Rows are points. The ring and each string are closed loops that go straight from each point to the next, and from the last back to the first. Before rounding, they use only three directions, however many columns there are. Count how often each string passes through the ring. Passing back the other way cancels.
In the rows, zero is written as 128.

Ring (9 x 4):
[[133  78 125 152]
 [125  96  96 109]
 [116 111  82  84]
 [ 94 128  73  72]
 [ 83 136  91  91]
 [110 135 129 108]
 [148 126 165 126]
 [163 109 178 146]
 [149  82 157 167]]
String, 26 rows:
[[187 105 181 135]
 [172  98 166 140]
 [175  77 172 166]
 [141  61 146 184]
 [102  51 115 196]
 [111  95 114 138]
 [139 107 123 111]
 [148 111 120  98]
 [146 112 109  87]
 [137 116  76  57]
 [ 89 111  52  75]
 [ 91 108  87 112]
 [119 117 109 102]
 [125 138  96  61]
 [ 70 146  58  56]
 [ 92 146  84  67]
 [ 57 143  75  87]
 [ 65 124  93 121]
 [115 117 120 115]
 [143 138 141  92]
 [145 145 162 104]
 [145 135 177 129]
 [182 135 205 129]
 [149 110 179 157]
 [117  99 139 154]
 [160 110 160 130]]
Times through: 4

Ring, 10 rows:
[[172 141  98  76 133 133]
 [187 166  78 112 143 117]
 [178 179  72 147 151 104]
 [144 155  99 167 169 104]
 [118 130 123 162 175 112]
 [ 77 103 147 140 159 122]
 [ 60 105 140 118 128 124]
 [ 66 114 128  98 107 125]
 [105 121 117  71 105 133]
 [132 124 113  65 115 137]]
String, 27 rows:
[[134 149 100 139 147 111]
 [140 191  63 173 133  88]
 [167 198  60 191 158  85]
 [173 162  92 169 183 105]
 [166 186  72 192 170  89]
 [159 187  74 207 176  85]
 [149 126 127 161 199 118]
 [130 122 128 140 174 122]
 [122 135 112 125 143 118]
 [115 110 138 127 167 127]
 [104 131 117 133 142 116]
 [ 64 131 120 151 129 107]
 [ 22  82 166 135 140 124]
 [ 64  84 161 110 148 135]
 [ 99 111 134 110 142 128]
 [ 83 146 101 129 109 108]
 [ 34 136 111 130  87 105]
 [ 27  98 147 114 111 123]
 [ 54  71 172 102 148 140]
 [ 24  71 175 122 143 132]
 [ 73  78 168 119 166 136]
 [113 111 135 117 157 128]
 [ 92 136 115 152 142 108]
 [ 90 136 120 180 163 102]
 [120 114 141 173 201 116]
 [141 128 128 176 204 113]
 [147 121 128 138 185 125]]
Times through: 4

Ring (9 x 8):
[[148  83  98  84 110 150  87  86]
 [146  93 130 109 133 159  71  90]
 [129 117 169 164 158 149  91 121]
 [121 140 177 162 166 144 119 135]
 [112 175 164 118 165 135 171 146]
 [111 167 130  97 138 119 198 148]
 [115 136 101 106 109 105 197 145]
 [130  85  71 112  79 104 158 123]
 [140  77  75  95  85 123 124 103]]
String, 16 rows:
[[149 102 163 120 162 180  40  83]
 [132  93 175 203 154 147  67 120]
 [123 103 146 181 132 125 118 135]
 [125 140 148 116 149 143 132 124]
 [117 203 182  74 192 162 158 131]
 [106 219 179  79 189 145 197 151]
 [105 158 142 143 139 108 198 162]
 [116 116 120 154 115 107 166 146]
 [124 150 113  67 129 132 172 125]
 [123 128  84  74 100 113 186 129]
 [128  81  46  94  59  92 181 126]
 [137  52  47 116  54  99 143 113]
 [135  63  85 144  84 113 119 115]
 [132 103 114 119 117 132 123 115]
 [149 120 116  40 137 170  91  79]
 [141 125 130  72 143 162 101  95]]
Times through: 3

Ring:
[[182 198 106 141 113 118 118 113 123]
 [140 167 115 145 134 120 137 148 118]
 [ 76 101 131 141 156 126 148 169 125]
 [ 62  65 137 130 149 129 132 139 142]
 [124  98 132 140 129 155 132 106 122]
 [186 169 115 143 109 145 122  91 115]]
String, 25 rows:
[[145  93 136 148 126 181 142  94 105]
 [140 122 124 134 118 139 116  93 133]
 [135 128 123 137 124 136 123 109 129]
 [135 123 127 145 131 149 138 121 115]
 [155 100 136 154 127 191 151  98  94]
 [131  82 137 143 127 175 136  92 114]
 [106 104 127 130 130 127 118 112 142]
 [110 108 128 138 136 137 132 127 128]
 [ 82  67 141 143 151 156 150 141 118]
 [  7  25 145 124 166 118 134 162 156]
 [ 35  67 134 125 158 104 128 162 156]
 [ 40  82 130 126 159  99 130 170 153]
 [ 47  76 139 148 174 135 169 199 114]
 [ 94 107 132 151 157 145 163 172 106]
 [108 125 124 140 141 126 137 147 126]
 [ 93 132 119 130 140  98 121 149 146]
 [ 73 106 132 150 167 132 167 195 110]
 [ 71  87 139 156 171 152 178 195  98]
 [108 113 129 144 143 140 145 145 118]
 [ 98 119 123 131 137 112 122 135 143]
 [ 36  64 135 123 156 106 125 155 157]
 [ 23  39 140 120 156 112 122 146 163]
 [ 87  95 128 128 137 119 119 125 147]
 [119 119 126 139 134 135 131 126 127]
 [128  92 137 150 137 176 152 118 102]]
Times through: 1

Ring:
[[ 95 111  53  79 139 121 111 151  98 156 129]
 [107 117  75  84 133 127 103 147 109 150 137]
 [124 129 119 118 126 138 103 128 133 130 148]
 [135 138 152 149 124 145 108 111 149 115 155]
 [153 144 190 185 122 152 116  94 160 102 160]
 [161 139 195 189 125 151 121  96 150 106 156]
 [146 128 157 166 132 141 125 110 129 123 144]
 [128 122 124 145 137 134 127 120 117 132 137]
 [ 98 113  66 103 142 122 123 139 100 149 128]]
String:
[[132 119 117 125 133 133 116 131 113 141 138]
 [ 89 125  80 133 142 126 132 119 120 129 134]
 [ 58 116  27 108 152 114 140 130 101 143 121]
 [ 77 108  32  88 148 114 128 146  88 157 120]
 [110 103  61  80 141 120 114 156  84 166 124]
 [137 112 110 104 132 131 107 145 103 152 136]
 [122 123 113 127 133 133 116 126 120 134 140]
 [ 82 123  68 127 144 123 133 121 116 132 131]
 [ 65 120  46 128 151 117 145 120 108 135 124]
 [121 114 101 127 140 128 127 131 102 144 130]
 [155 116 142 133 131 137 115 132 109 143 138]
 [142 124 138 137 130 138 113 125 122 133 144]
 [110 135 124 163 136 136 131 103 139 113 144]
 [139 141 177 200 131 146 134  86 153 100 152]
 [183 142 231 213 121 157 122  86 158  98 161]
 [202 137 239 194 116 160 108 100 151 110 163]
 [177 126 184 148 121 148 103 123 130 130 152]
 [128 132 137 151 130 139 119 112 137 120 147]
 [129 145 165 186 128 146 126  89 159  98 156]
 [153 157 218 224 121 158 126  69 183  78 168]
 [184 154 249 225 115 164 116  75 180  84 172]
 [192 136 222 180 116 157 105 105 149 113 161]
 [152 130 162 153 126 144 112 116 135 124 150]
 [163 127 171 151 124 145 109 119 131 127 150]
 [203 132 233 191 119 157 111 104 142 116 158]
 [183 133 214 198 125 152 124  98 140 112 153]
 [147 131 170 188 134 142 135  99 134 114 145]
 [161 117 155 148 132 139 120 126 111 139 139]
 [160 112 140 122 130 136 109 140 103 150 138]]
Times through: 4
String (24 x 11):
[[130 148 177 209 131 148 136  78 164  90 156]
 [126 135 144 168 132 140 126 103 141 113 148]
 [158 126 164 153 127 143 114 119 127 128 147]
 [172 121 174 154 127 144 114 122 120 134 145]
 [147 121 147 156 135 137 127 118 116 132 139]
 [104 122  99 151 144 127 140 114 115 129 131]
 [ 82 125  75 141 146 124 140 114 119 127 131]
 [104 124  95 131 138 130 125 122 121 131 137]
 [130 114 104 107 134 130 111 141 105 149 135]
 [118 101  64  70 138 121 106 163  82 170 125]
 [ 77 103  15  55 145 112 114 164  80 170 119]
 [ 64 112  16  70 145 114 118 150  96 156 124]
 [ 89 124  72 113 138 126 120 128 120 135 136]
 [136 121 122 117 129 136 107 134 117 141 142]
 [136 116 109  93 127 134  97 148 110 151 141]
 [150 117 129 102 125 138  95 145 114 148 144]
 [154 120 136 100 121 141  89 144 120 145 149]
 [134 136 141 126 120 144  95 122 147 121 157]
 [115 145 141 159 126 144 114 100 160 103 157]
 [112 143 138 166 129 142 122  97 156 104 153]
 [141 129 146 143 127 141 111 119 133 126 149]
 [172 129 181 149 121 148 102 121 135 127 154]
 [192 144 237 199 115 161 108  93 162 101 166]
 [163 155 230 233 122 159 129  68 179  80 167]]
Times through: 4

Ring (7 x 14):
[[169 123 146  87 140  79 112 179 121 142 164 156 131 106]
 [146 119 126  62 124  95 117 187 117 140 192 185 126 102]
 [115 133 106  86 104 121 120 158 106 142 187 178  96 103]
 [115 152 104 144  75 145 116 110  88 160 136 162  55 124]
 [139 158 118 177  67 145 110  89  82 175  94 151  43 141]
 [162 154 137 177  93 121 107 102  93 169  88 132  64 137]
 [176 138 153 136 135  84 108 146 114 150 124 125 110 116]]
String, 24 rows:
[[137 152 111 158  54 153 110  97  80 179 104 178  42 145]
 [130 148 118 139  98 124 115 123  98 153 137 147  75 118]
 [115 147  94 129  47 163 115 110  79 174 136 201  44 137]
 [ 93 142  83 102  59 160 121 129  86 158 174 205  57 119]
 [106 138 107  97 118 115 122 154 109 132 190 153  98  93]
 [102 128  99  65 111 119 124 173 110 132 213 184 106  92]
 [115 118  94  44  79 135 121 178 101 152 208 236  98 112]
 [112 124 106  59 119 110 123 181 114 131 214 184 115  91]
 [122 137 123 103 141  94 120 161 118 126 184 130 114  88]
 [133 134 114 100  94 123 116 149 101 154 162 183  89 117]
 [134 137 115 108  92 125 115 143  99 156 155 178  84 119]
 [127 143 121 123 120 109 117 141 108 139 159 137  94 103]
 [ 99 154  97 140  82 145 120 112  91 150 152 154  57 113]
 [108 161  92 169  39 174 114  79  71 178 109 177  21 143]
 [127 157 119 165  99 127 114 106  95 153 122 126  64 118]
 [139 147 128 142 113 111 114 128 104 149 135 132  85 114]
 [148 149 127 153  93 123 111 116  95 162 115 146  71 128]
 [150 157 138 177 116 108 110 108 101 153 105 105  76 120]
 [148 152 139 161 130  98 112 123 108 144 122 104  90 110]
 [161 147 132 154  84 125 108 114  92 172 102 158  68 139]
 [147 143 130 136 109 111 112 132 103 153 133 144  87 118]
 [175 157 130 192  38 155 101  75  71 203  50 177  27 172]
 [166 164 122 209  23 170 101  57  63 209  38 177   9 178]
 [148 164 111 199  21 176 105  60  63 203  56 183   7 171]]
Times through: 1
String, 26 rows:
[[200 123 165 103 145  66 106 176 123 151 135 146 135 117]
 [170 125 156  93 171  57 113 186 132 126 171 120 148  90]
 [168 116 145  65 150  70 114 198 128 135 185 163 146  97]
 [141 130 137  91 161  74 118 179 127 121 187 125 135  84]
 [138 133 129  99 137  92 117 165 118 133 175 142 117  96]
 [139 129 120  90 106 112 116 161 107 149 170 179 102 112]
 [128 120 105  57  86 127 118 174 103 154 193 222 100 114]
 [114 122  99  55  92 127 121 176 105 146 206 214 101 106]
 [103 125  97  57 106 121 124 177 109 134 216 195 106  94]
 [114 133 112  86 126 106 122 166 114 130 196 156 109  91]
 [131 136 121 105 118 108 117 154 109 141 169 154 101 104]
 [135 128 114  84  96 120 116 160 104 152 173 192  97 114]
 [136 110 106  30  85 123 118 193 106 156 206 246 112 116]
 [143 110 122  33 126  93 119 207 121 136 215 205 138  97]
 [146 124 136  78 153  77 117 186 126 126 191 144 137  89]
 [153 127 144  89 162  69 116 183 129 125 181 128 140  88]
 [170 125 154  93 166  61 113 184 130 129 169 125 145  93]
 [150 140 143 125 154  79 115 155 121 130 155 108 120  95]
 [164 136 138 125 110 104 110 143 106 158 130 156  96 123]
 [192 137 152 144  99 104 103 131 101 174  94 159  89 142]
 [183 146 158 165 129  88 105 126 109 157  96 111  96 125]
 [168 149 153 163 141  85 109 128 113 145 111  96 100 113]
 [147 143 134 133 123 101 113 139 109 146 140 132  97 111]
 [154 142 136 135 118 103 112 137 107 150 133 137  94 116]
 [162 140 140 135 118 100 110 139 107 153 127 139  96 119]
 [195 132 156 128 115  91 104 148 108 166 109 156 105 134]]
Times through: 4
